Rows are points. To make a cloud, some directions were put in groups of two or more. Within a group, all points are equally far from the middle, so they leave a hole (a ring in 2 directions, a hollow ball in 3). The other directions are filled evenly. Then the cloud was stretched, turned, moved and blurred a little. Count the holes, and give their numbers of directions, smallest first.

Cloud, 20 rows:
[[ 20.2  -0.1 -20.5]
 [ 16.2 -33.2   6.1]
 [ 13.5  22.2  31.3]
 [ -2.9 -26.8 -13.1]
 [ -7.0 -15.9 -25.0]
 [  1.7  39.5  19.5]
 [-33.7  15.4 -25.0]
 [ 22.8  -0.1 -15.3]
 [-11.8 -14.1 -24.8]
 [ 18.0 -32.2   6.8]
 [ 27.5  -5.4   6.5]
 [ 18.4  46.5   0.0]
 [ 24.0   9.6  28.6]
 [-17.7 -36.5   0.0]
 [-35.5   7.5  -9.5]
 [-35.3  -7.8   5.8]
 [-36.2  32.4 -20.1]
 [-25.9  20.9  21.5]
 [ 27.6  -1.6  24.2]
 [-35.6  -2.5   7.8]]
Holes: 1 (2)

Cloud, 31 rows:
[[ 27.7  -8.3  28.5  12.8]
 [ 15.5   9.2  41.6 -25.6]
 [-29.1 -17.9   9.2  -2.7]
 [ -4.6  38.4  28.8  18.1]
 [-36.0  10.2 -15.0  11.1]
 [-36.7  18.2 -11.5  -4.5]
 [  3.5  12.0  25.2 -35.7]
 [ -7.7   6.7 -17.6  34.4]
 [-15.9 -24.8   9.5  -7.5]
 [-16.4  24.4 -28.9  15.0]
 [ -8.4   8.3   3.7  39.6]
 [-34.5  -8.8  12.1  12.3]
 [-12.2  17.9 -30.3  20.8]
 [-20.5  22.0  26.6 -29.3]
 [-16.1  16.9  50.9 -13.6]
 [-10.7 -26.6  10.8  -6.4]
 [-16.5 -24.8  21.2  -2.1]
 [ -5.0   3.2  55.1 -14.9]
 [-11.9   8.8 -21.5  31.5]
 [-22.5  33.0  34.4 -11.5]
 [-15.8 -16.2  -2.1 -19.3]
 [-26.4   4.3  20.6  28.0]
 [-15.8  11.2  53.6  -8.4]
 [ -5.4   6.5 -20.3  33.1]
 [ 24.9 -13.5  28.5  10.2]
 [ -4.7  28.1 -29.7  11.0]
 [  8.0  11.2  19.6 -35.0]
 [ 30.7  11.7  28.4  16.4]
 [ 16.1  12.5 -24.9  -4.3]
 [-16.1  17.0  23.5 -33.6]
 [-38.1  11.7 -12.3   0.1]]
Holes: 2 (2, 2)

Cloud (31 x 4):
[[ 15.1  12.9 -28.1  36.6]
 [ 25.1 -18.0  -1.9  15.4]
 [-23.2   6.6  -9.2  37.2]
 [ -5.2 -25.7  18.3  -5.3]
 [-27.1  26.3 -27.7   5.1]
 [-16.2   4.3  11.0  -1.1]
 [-29.3   1.4  14.1  26.9]
 [-18.0  -3.8  19.2 -13.5]
 [ -9.5 -24.2  26.2  24.2]
 [ 14.8 -10.3 -14.1  -4.6]
 [-26.3 -16.8 -21.2  22.7]
 [-39.3  29.4   7.8  37.7]
 [-24.8  -9.2  -1.6   1.8]
 [  2.0  21.4 -12.4  22.2]
 [-37.1  30.2   1.7  35.9]
 [-44.2   7.9  16.3  28.0]
 [ -2.3  40.7  10.9   2.7]
 [ 10.1  46.9   8.0 -30.5]
 [-59.9  19.5  -7.3  -3.2]
 [ 13.3 -38.1  11.8  14.4]
 [-22.5  31.1  15.6  30.5]
 [ -8.6  34.2  25.6  -3.3]
 [ 22.4  -4.1  15.0  -2.0]
 [ 13.3  36.7  28.6   1.1]
 [ 32.6  21.0 -10.4 -16.8]
 [-60.5  13.1  -4.3   0.2]
 [ 14.4  29.8  -2.6  -8.2]
 [-11.7 -18.1 -11.4  19.6]
 [-35.2 -10.4  -4.6   9.4]
 [-10.6  -6.7  -3.4 -22.6]
 [ -5.6 -21.1  42.5  -1.2]]
Holes: 0

Cloud (54 x 6):
[[ 37.0 -15.5 -22.0  -8.2  19.9  12.8]
 [ 27.0  15.2   0.8   7.5  42.5   1.0]
 [ -1.9  16.3  -1.0  22.9  -8.0  32.3]
 [ 13.5 -47.7   8.1  -0.3   5.4  -9.4]
 [ -1.5 -29.6  21.0 -18.6  16.4 -41.4]
 [ -8.7   6.6  -0.2  50.8   4.5 -29.4]
 [-21.4  15.7 -27.9  31.5  17.2  12.2]
 [-18.0  24.0 -15.0  22.3  14.2  24.8]
 [ -1.0  12.8 -35.5  -4.1 -24.3   7.2]
 [  8.8  -5.4   1.5   5.8  28.1  42.2]
 [ 30.6 -22.6  -9.8   5.0  18.7  30.0]
 [ 32.3   1.3  28.1 -30.7  -0.3  -5.1]
 [ 14.9   2.0  42.8  -1.6  -7.9 -32.6]
 [-31.1 -24.3  37.1  -9.7  -9.1   0.1]
 [ 29.5 -13.9  29.9 -32.8  -5.8 -10.9]
 [ -3.7  -7.5  32.2 -11.4  31.0 -38.9]
 [-23.5  -1.9 -18.6  22.2 -11.6 -37.6]
 [-24.1  24.4 -19.9 -15.7 -13.6 -21.1]
 [  5.2 -26.3  46.8  -5.2  15.4   8.6]
 [ 41.0  -2.8  26.5  11.3  15.1   5.3]
 [ 40.9  -1.1 -10.5  -0.9 -23.5 -18.3]
 [-28.0  12.7  26.0   7.0 -11.3 -42.1]
 [  6.8  -5.8  -8.6  19.5  -3.7 -53.5]
 [-17.1 -19.7  37.9 -11.8  -6.9  18.8]
 [-19.6  19.3 -21.6 -22.1 -19.7  -0.9]
 [-13.0  -1.2  11.2  47.7  -7.8  -5.6]
 [ -1.3  -7.2  34.6   5.4  40.9 -29.4]
 [-38.5 -13.7 -19.6   2.4   1.3 -17.6]
 [-12.1   9.6  22.2   9.8 -16.7  23.8]
 [-15.8 -23.2  -6.0  29.2 -18.1  -4.1]
 [ -3.9  -0.3 -12.1  39.9  -4.4 -39.6]
 [-11.9  31.6 -21.5  31.3  12.5   6.1]
 [ 20.0 -12.6 -26.1   1.6  38.3   3.1]
 [ 29.8 -38.9   1.2   4.0   6.8  10.9]
 [  6.3  -9.7 -10.3  14.4  13.2  43.8]
 [  2.2  -6.7   2.5   8.1 -31.2 -42.5]
 [-22.2  37.4  -0.9  -6.8  -3.1  -3.1]
 [ 10.9 -26.3  17.7 -12.0   5.2 -48.8]
 [ 17.4 -21.6  -0.4  28.0  34.5 -33.2]
 [-22.8  -7.1   3.2  18.9  47.3  12.5]
 [ 25.5  12.6 -16.0  22.4  39.5 -16.9]
 [ -8.6  -4.8  -5.1  15.5 -21.7 -47.7]
 [ -3.2 -28.4  28.8  22.3  15.6  24.2]
 [ -6.5 -35.9  15.4  32.0  35.2  -0.6]
 [  8.6  19.6   1.7 -21.5 -37.8 -10.2]
 [  4.0 -35.8  14.8 -13.2  13.2 -39.5]
 [ 28.5 -34.4  12.4  25.0  20.5 -15.3]
 [  4.1  -1.2 -12.5  14.1   0.0 -55.2]
 [-13.8   3.5  12.1 -22.6  11.2  32.5]
 [-10.5 -21.5  36.2 -19.6  -5.0  19.8]
 [-28.4 -13.9 -19.0 -20.0  12.9  -3.7]
 [  7.2 -24.0  40.1 -18.0   7.7 -36.5]
 [ 23.5   4.2 -28.2   2.1  21.5 -32.8]
 [-13.6   6.0 -14.5  17.0  27.5  34.4]]
Holes: 3 (2, 2, 2)

Cloud, 46 rows:
[[  5.3   5.7  21.7   7.3 -36.9 -21.1]
 [ -6.2   4.4 -21.6 -10.1  -0.4 -35.2]
 [ -0.5  -1.4  43.2 -18.1  31.0 -20.0]
 [-36.8   7.0  -7.9   6.4 -26.6   7.7]
 [ -5.4 -35.1  -5.4 -26.3   3.4  20.9]
 [-26.3 -23.0  -8.1 -28.9 -16.7 -17.0]
 [  4.8  -8.8  17.8 -14.9  29.6 -39.9]
 [-41.7  21.9  10.4   9.5  32.0  -2.8]
 [-44.2   2.4  32.3   8.0  13.7  -6.7]
 [  3.0  -6.6  18.4 -10.6 -25.9 -39.4]
 [ 21.8  11.4  20.9  13.1   9.9  11.6]
 [  8.6  31.5  16.3   3.3 -20.4  -2.5]
 [  5.1  19.7   3.5 -12.4  18.9 -47.5]
 [ -1.5 -34.8  -3.4  -9.6  47.0  -1.3]
 [-13.2  46.7  13.0 -17.1   0.2 -31.7]
 [-15.2  21.0  30.8   4.6 -20.5 -37.0]
 [ -2.2  16.5  31.1 -17.6  43.0 -11.3]
 [-49.4   6.0  26.5   1.6  -0.5 -17.9]
 [  9.0  -5.0   8.1  24.2  34.5  -0.7]
 [-30.8 -43.3  12.2  16.4  14.5  28.2]
 [-20.8 -56.5  13.3   0.2  16.4  23.1]
 [  1.6  16.0  -9.4  12.9 -19.2 -26.0]
 [-43.7 -17.3  -0.9  -2.1 -30.6 -11.0]
 [-43.2 -27.6   8.8  22.2  24.4  13.5]
 [ 16.8   9.9  29.6 -10.9  42.9  -3.8]
 [  0.7  -8.8  41.5  17.9  20.4  -6.9]
 [-50.0 -17.5  20.3  -3.5  14.5 -10.3]
 [  8.6  32.9   1.6   2.5 -15.9 -28.9]
 [-18.6 -28.8  -6.2  21.2  10.3  30.7]
 [ -7.6   4.5  34.2   8.3 -17.7  24.0]
 [-10.1  -7.9   8.2   6.5 -23.4 -39.0]
 [ 17.0 -39.2  30.3   6.7  12.7   4.2]
 [  4.8 -17.1  -5.8  15.4  40.9   4.1]
 [-13.8 -26.4  11.4  28.3  23.9 -11.6]
 [-22.2  25.7  19.1 -32.3   5.1 -30.7]
 [ -9.7   4.9   8.1  15.8 -23.9 -37.9]
 [ 15.9   0.6  13.1  17.8  35.6   0.8]
 [-36.6 -44.2  14.8   3.2  24.2   7.4]
 [ -2.4 -16.7  40.1 -21.5 -12.3  20.7]
 [ -4.6  -4.7  -7.4   7.3  44.0 -20.3]
 [-15.8 -46.0  14.0 -21.0  -4.3  27.7]
 [-17.9   7.7  16.9   4.9  31.0  27.1]
 [-13.0 -30.8  -0.3 -14.0  36.1 -25.0]
 [ 15.3  26.1  18.3 -21.5  -9.7  -2.9]
 [ 10.1  30.4   5.6 -16.5  -4.8 -40.9]
 [-25.0   9.8  29.6 -23.8 -25.9 -21.9]]
Holes: 3 (2, 2, 2)

Cloud:
[[ 20.2  14.2  23.7  -8.6 -40.9 -33.0]
 [ 37.0   3.1   3.9   5.4  37.3   2.1]
 [-14.6  36.9  20.7  19.7   9.7 -24.1]
 [-16.3  11.9   9.0  -9.7 -33.9  32.5]
 [ 20.1   8.5  17.2  -1.5 -27.2 -49.8]
 [-26.0  38.5  19.3  15.9  -0.6   1.2]
 [  8.5  -6.5  53.2 -12.0  -9.9  14.6]
 [  5.9  50.5   2.7  24.7 -22.3   6.2]
 [ 32.4 -23.4  35.6 -12.4  23.2 -29.7]
 [  1.2  27.2   4.9  29.1  -9.0  23.9]
 [ 24.1  11.8  39.0 -17.6  18.2  10.8]
 [  9.0  35.9  30.4  -2.7 -43.5 -15.6]
 [ 23.1 -19.4 -13.9  15.6 -10.2   8.0]
 [ 31.7   4.1  -1.5  30.5 -10.6 -15.0]
 [ 20.7 -25.7  42.1  -0.2   7.6  -3.4]
 [  4.0  25.8  32.6  12.6 -13.3  29.1]
 [ 28.9 -10.7 -17.9 -27.3   2.5 -17.7]
 [ -9.2  -9.6  34.1 -26.3 -24.4  30.0]
 [ 42.2 -33.1  15.9  -4.9  26.7 -29.5]
 [ -2.8 -40.8  35.5 -22.5   2.2  -7.1]
 [ 43.2  -8.7  -7.2  13.0  15.9  11.2]
 [-22.5  -9.7   0.4 -18.4 -14.8 -18.9]
 [ 29.8  -1.9  -4.8  13.1  39.9 -34.5]
 [ 10.2  10.8  15.4  35.5 -10.2  -5.9]
 [ 50.8 -18.6  19.1  -3.6   7.9 -32.4]
 [ -9.3 -13.0   9.2  31.1   0.0 -19.2]
 [-12.2   2.4  47.6 -12.6  12.3 -11.3]
 [ 12.5  14.2  14.2  33.8  -4.5   8.5]
 [-14.4 -27.8  25.8 -28.6   0.7 -17.5]
 [ -6.1  15.3 -31.5  16.9  -7.6 -16.9]
 [ 13.2  -8.5  -2.4 -15.9  27.5  24.0]
 [ 34.0  19.2  22.3  10.9   3.3  21.9]
 [-12.4 -24.4   0.8 -27.3   9.1   2.9]
 [ 22.4   4.3  43.4 -31.1   9.1  -3.0]
 [-14.7 -18.2 -11.7 -16.4   7.2 -13.9]
 [ 10.8  -2.6 -21.0  18.3 -15.3 -41.9]
 [-24.1  27.6  34.4  17.7  -2.5   1.4]
 [ 18.9  48.0  19.2  -6.8 -15.1 -17.8]
 [ 50.5  -9.3  18.1   3.0  15.0 -33.0]
 [ -9.6 -23.1  31.9   6.8  19.8 -30.3]
 [  6.9  41.4  16.3  10.9  11.7 -30.0]
 [ 13.1   6.2  38.6  -0.6  22.9  19.0]
 [ 25.1 -27.2  28.8 -44.8  -0.3  -4.1]
 [ 39.8  28.7   7.7   9.2  20.1 -18.5]
 [ 36.9   0.4  -1.6  13.0   0.0 -53.4]
 [ 31.4  -7.3   4.5  10.7  29.9  18.4]
 [ 16.3  35.5  16.9 -15.0 -46.3  10.9]
 [-17.9  13.0 -24.8  11.7 -12.2  -2.5]
 [-19.8  27.0 -11.4  21.6  -9.3  15.3]
 [ 24.7 -28.2  10.5  17.9  12.0   1.9]
 [-11.0 -22.8  13.9  19.4  -7.4 -21.6]
 [ 19.8  18.1 -26.4  -1.1  12.9 -16.2]
 [ -9.3  45.3  28.4   7.0 -33.7 -13.3]
 [  6.6   7.3 -18.6  32.8  -7.0 -38.2]
 [ 11.7 -36.4  -0.3  13.5   7.6   5.6]]
Holes: 2 (3, 3)
